Each row of a before or after table is a point. The points were changed in one or more steps. Then noise was added and the rows were shuffled. The steps act on columns, c1 being the first. Name the steps. A step turns or swaps two columns, mirrors them in a line or flattens them onto one, adds a multiple of one to another, or multiplies or shifts one. Angles are multiples of 10 degrees, from the lower column toward the higher: turns from -170 to 170, lines from 10 to 170 but not 90. Use the fewest steps. Two steps may share a column if one is a turn and the other turns, adds or multiplies; they go together, in the order done. Otherwise the lowest column goes first.

Before (9 x 3):
[[ 0.2 -2.8 -2.1]
 [ 2.5  5.0 -3.4]
 [-5.1  3.6  2.8]
 [-4.9  4.0 -2.9]
 [-1.7  1.7 -0.6]
 [ 8.9  5.1 -3.3]
 [-2.4 -8.8  4.6]
 [-0.1  5.5 -0.5]
 [ 5.6  3.9  3.6]]
After (9 x 3):
[[11.9  3.8  3.9]
 [ 6.0 -1.9 -3.0]
 [ 0.7  2.3  3.8]
 [ 3.7  5.1 -9.2]
 [ 8.5 -3.4  5.0]
 [ 0.8 -3.0  3.9]
 [ 5.6 -0.2  5.8]
 [14.8 -3.9  4.5]
 [ 4.1 -0.7  1.5]]
Steps: shift c1 by 6.0; swap c2 and c3

Before (13 x 8):
[[-6.2  3.8  4.3  0.7 -1.1  0.7  6.0  5.1]
 [-7.3  4.3 -1.3  8.4  6.6  2.1  8.3  0.5]
 [-1.4  6.8  4.5 -2.3  1.1 -1.0  7.7  1.7]
 [ 6.7 -0.1 -1.8  6.2 -7.9  3.0 -2.3  3.7]
 [-4.3  5.2  5.0 -0.4  6.6  5.1 -0.6 -2.5]
 [-0.1 -5.7 -5.3  2.0 -1.9 -0.4  6.3 -2.9]
 [-1.0 -0.4  7.9  3.9 -1.3  8.0 -1.3  4.1]
 [ 7.4 -1.4  1.0 -4.0  1.9  2.2 -5.3  4.6]
 [-0.5  3.1  1.0 -0.7  0.8 -2.5 -1.2  4.8]
 [ 1.9 -4.4 -0.9  0.5 -3.4  0.6 -4.1 -3.3]
 [-5.4 -3.5  4.4  2.5 -6.6  1.2  8.0 -2.3]
 [ 3.6 -2.7  3.9  9.3  2.3 -5.4  5.2 -1.6]
 [ 4.6  7.0 -0.5  1.4  3.1 -3.9  0.7  4.1]]
After (13 x 8):
[[ -2.5  -0.3  -7.7   4.1   1.5   7.7  -5.2   3.9]
 [-18.5   4.1   3.6   8.3   5.7   2.3   4.0   0.5]
 [  4.8  -4.5  -0.4   0.3  -3.4   0.3  -8.2  -3.3]
 [ -1.2   3.5  -1.0  -0.3   0.9  -2.4  -5.0   5.0]
 [-13.5  -3.6  -6.6   2.4  -4.8   1.1   3.9  -2.6]
 [ -3.7   6.6  -4.0  -2.5   2.4  -0.8   3.6   1.8]
 [ -0.3  -5.5   4.4   1.7  -3.7  -0.3   2.2  -3.1]
 [ 11.7   7.0   1.5   1.4   2.9  -4.0  -3.2   4.2]
 [-15.5   3.9  -4.7   0.6   0.5   1.1   1.8   5.3]
 [ 18.5  -1.5   0.1  -3.8   2.6   2.2  -9.2   4.5]
 [ 16.5  -0.2  -0.9   6.1  -8.0   2.9  -6.0   3.8]
 [  9.1  -2.8  -2.9   9.1   3.7  -5.4   0.9  -1.6]
 [-10.6   5.0  -2.4  -0.4   7.9   4.8  -4.7  -2.4]]
Steps: multiply c1 by 2.5; mirror c3 and c5 in the line at 80 degrees; shift c7 by -4.0
